Each row is a point. Any point is a mix of the corners, with weights that add up to 1. It lies inside the corners' shape when no weight is negative. Say inside or outside, and name the corners with a negative weight.
(in the rows, 128 means zero)

Corners:
(1): [143  73]
(2): [ 83 172]
(3): [123 152]
Points:
[ 98 162] -> inside
[116 136] -> inside
[102 170] -> outside (1)
[109 165] -> outside (1)
[104 130] -> outside (3)
[131  79] -> outside (3)
[126 129] -> inside
[123 147] -> inside
[137  87] -> inside

Corners:
(1): [191 175 130 147 140  98 125 122 182]
(2): [109 114 146 159 132 120 117 122 143]
(3): [112 118 117 110 166 121 143 112  97]
(4): [ 70  79 134  97  90 124 157 155 110]
(5): [130 137 110 194 103  88 159 125 128]
(6): [111 100 145 160 172  98 124 208 140]
(7): [140  94 113 128 119 100 109  68 107]
(8): [122  84 131 147 122 145 122 156 117]
(9): [126  40 115 184 163 112 137 143 166]
(10): [142 184 191  82 107 100 177 117  90]
Points:
[143 128 130 140 138 107 134 134 147] -> inside
[121  74 124 155 141 112 136 135 142] -> inside
[124 114 137 148 105 119 133 110 134] -> outside (3, 6)
[ 85  56 123 144 164 140 122 184 148] -> outside (5, 7, 10)
[ 84  56 104 188 142 128 138 164 124] -> outside (1, 7, 10)
[121  86 122 148 150 114 139 132 135] -> inside
[108  78 132 193 184  79 137 163 127] -> outside (1, 4, 8)
[121 116 125 127 153 113 136 127 116] -> inside
[127 100 129 137 132 109 139 135 131] -> outside (2)

Corners:
(1): [ 85 118 148 105  90 125  61  95 137 102 129 101 138  90 141 114 176 147
 145 105]
(2): [107 110 119 154 159 155 153 144 209 160 138  92 110 112 168 174  94 135
  73  86]
(3): [130 107 138 130 117 180 132  74 183 132 113 171 140 112 155 140 128 101
 135 113]
(4): [ 83 176 157 174 135 168  88 128  95 154 154 112 110 150 123  93 118 151
 105 109]
(5): [160 174 138 130 184 140  92  92 104 148 117  78 109  98 118 145 145 139
 100 158]
(6): [125 157 156  93 133 167 108 110 190 156 113  79  83  95 120 170 120  82
 149 167]
(7): [ 90 156 153 162 157 185 138 162  92 119  99  78 105 154 111 116 113 112
 162  91]
(8): [122 128 134 161 113 182  88 128 149 100 153 108 157 162 170 136 150  87
 144 160]
(9): [133 141 114 112  86 114 123 110 151 162 161 134 159 153 177 142 171 108
 149 118]
(10): [157 136 145 141 165 104  56  95 125 173 105 158 152 156 135 130 184  79
  92 103]
(11): [121 124 118 176  94  98  93 119 139 117 107  98 163 152  95 135 176  75
  85 138]
(12): [132 148 139 147 127  92  95 122 205  96 106 150 123  80 108 115 169 170
 155 149]
(13): [ 95 148 161 125 128 100 141 148 125 130 180 132 143 166 121  96 160 141
  60 161]
(14): [120 139  79  90 107 130  64  97 127  98 140 129 101 129 101 107 170 164
 145 145]
(15): [133 141 119 153 109 172  93 151 108 125 109 120  93 134 177 120  89 125
  88 121]
(16): [ 82  92  96 143 157 133 118 154 117 142 143 107 143  86 102 122 160 102
 114 169]
(17): [150  96 177 147 135 142  93 101 195 185 102 107 102 125 138 167 164 173
  94 178]
(18): [171  85 171 100 186 103 103 118 186 141 180 110  77  84 125  94  78 105
 160 129]
(19): [112 156 106 126 112 107 113 144 102 121 187  94  83 138 108 172 173 119
 110  90]
(20): [156 162 156 150 106 146 132 153 173 156 150 106 101 146 126 109 162 128
  68  90]
(21): [161 109 105  95 134 129 114 146 154 140 168 160 154 101  90 149  91 115
  86 137]
Points:
[140 145 155 139 131 140 108 121 156 144 135 119 123 135 138 135 134 115
 107 117] -> outside (14, 16)
[114 145 147 118 113 150  76  87 103 128 129 102 109 154 149 119 159 116
 145 138] -> outside (2, 12, 16, 20, 21)
[128 125 131 128 124 133 109 119 166 139 146 111 120 111 135 141 142 133
 109 147] -> outside (7, 10)
[153  94 183 114 159  71  92  77 249 176 119  89 142 103 137 132 215 140
 118 205] -> outside (3, 4, 7, 15, 19, 21)
[126 137 125 127 123 126 100 119 154 129 134 124 122 120 127 128 153 131
 130 133] -> inside
[145 113 169 130 182 106 124 122 161 170 160 126 114 105 127 119 129 128
 112 101] -> outside (6, 8, 11, 14, 15)
[112 126 129 131 110 138 111 132 154 121 148 112 117 122 132 128 140 127
 130 127] -> outside (5, 10)

Corners:
(1): [108 118 133 175  99 179 136 117 132 159 116 111 143 103  86 126 167 135
 166 117]
(2): [165 101 142 120 135  94  99  90 192 140 146 141 167 113 123 141 143 148
 108 155]
(3): [121 124 128 199  96 119 140 131 121 147  93 129 135 124 101  95 112 122
  89 140]
(4): [108 219 125  73 127 108 111 134 119 100  45 149 127 204  86 150 135 118
 122 123]
(5): [ 97 158 141  88  75 122  79 132 138 106  92 205 111 184 159 136 100 109
  94  93]
(6): [101 194 188 104  98  75 114 123 105  86  86 136 145 144 113 160 134  95
  92 122]
(7): [ 61  99 118 165 136 115 118 157 132 178  80 112 124 106 163 108 170 108
 156 137]
(8): [ 82 135  92 138 108 162 144 135  79 159  88 149 174 120  85 123 110 136
 117 108]
(9): [113 130 141 156 143 148 167 143 150 208  91 129 105  66 116 155 102 131
 119  94]
(10): [142 178 142  63 144 144  77 161 129  71 110 139 109 155 112 122 123  80
  78  87]
(11): [176  77 184 139 157 131 144 114 140 132 173 163 120 167 150 172 125 156
 132 128]
(12): [162  85 114 119 124 142 157 120 162 146 188 152  82  93 136 169 158 156
 117 193]
(13): [ 99 109 182 117 121 179 130 139 115 192  92 106 118 107 103  90 140  91
  89 153]
(14): [159 105 120 152 131 121 161  95 132 198 180  70 104 118 175 144 182 128
 109 127]
(15): [143 173 116 134 115 110  87 155 154  71 115 147 152 188 148 149  52  65
 106 143]
(16): [155 203 181  84 104 121  97 170 155 114  86 169 156 190 140 147 159 109
  65 128]
(17): [180  62 154 118  96 105 158 115 171 133 142 102 107 122 136 139 122 170
 127 129]
(18): [105 149 143 107 103 106  45 146  94 122  97 175 118 171 120 176 108 111
  87 121]
(19): [110  83 126 128 126 110 124 142 180 130 198 125 123 173 102 160 153 148
  89 127]
(20): [ 89 131 128 158 135 163 129 124 145 181 102  81 128  91 133 110 101 181
 144 158]
(21): [101 141 154 117 135 127 131 157 125 178 158 163 144 122  96 104 113 139
 187 146]
Points:
[113 142 140 123 128 134 116 141 137 138 110 143 129 139 114 139 120 126
 115 127] -> outside (14, 17)
[112 125 131 131 132 146 121 134 139 164 122 136 124 129 116 127 142 136
 113 135] -> outside (6, 15, 17)
[123 143 145 117 118 126 118 140 146 122 116 146 133 146 121 138 124 122
 111 132] -> outside (14, 18)
[122 136 139 120 125 132 118 136 138 139 119 134 127 135 126 141 124 126
 115 125] -> outside (3)
[130 124 147 130 127 129 127 132 138 142 122 128 131 134 122 138 133 130
 117 134] -> outside (5)
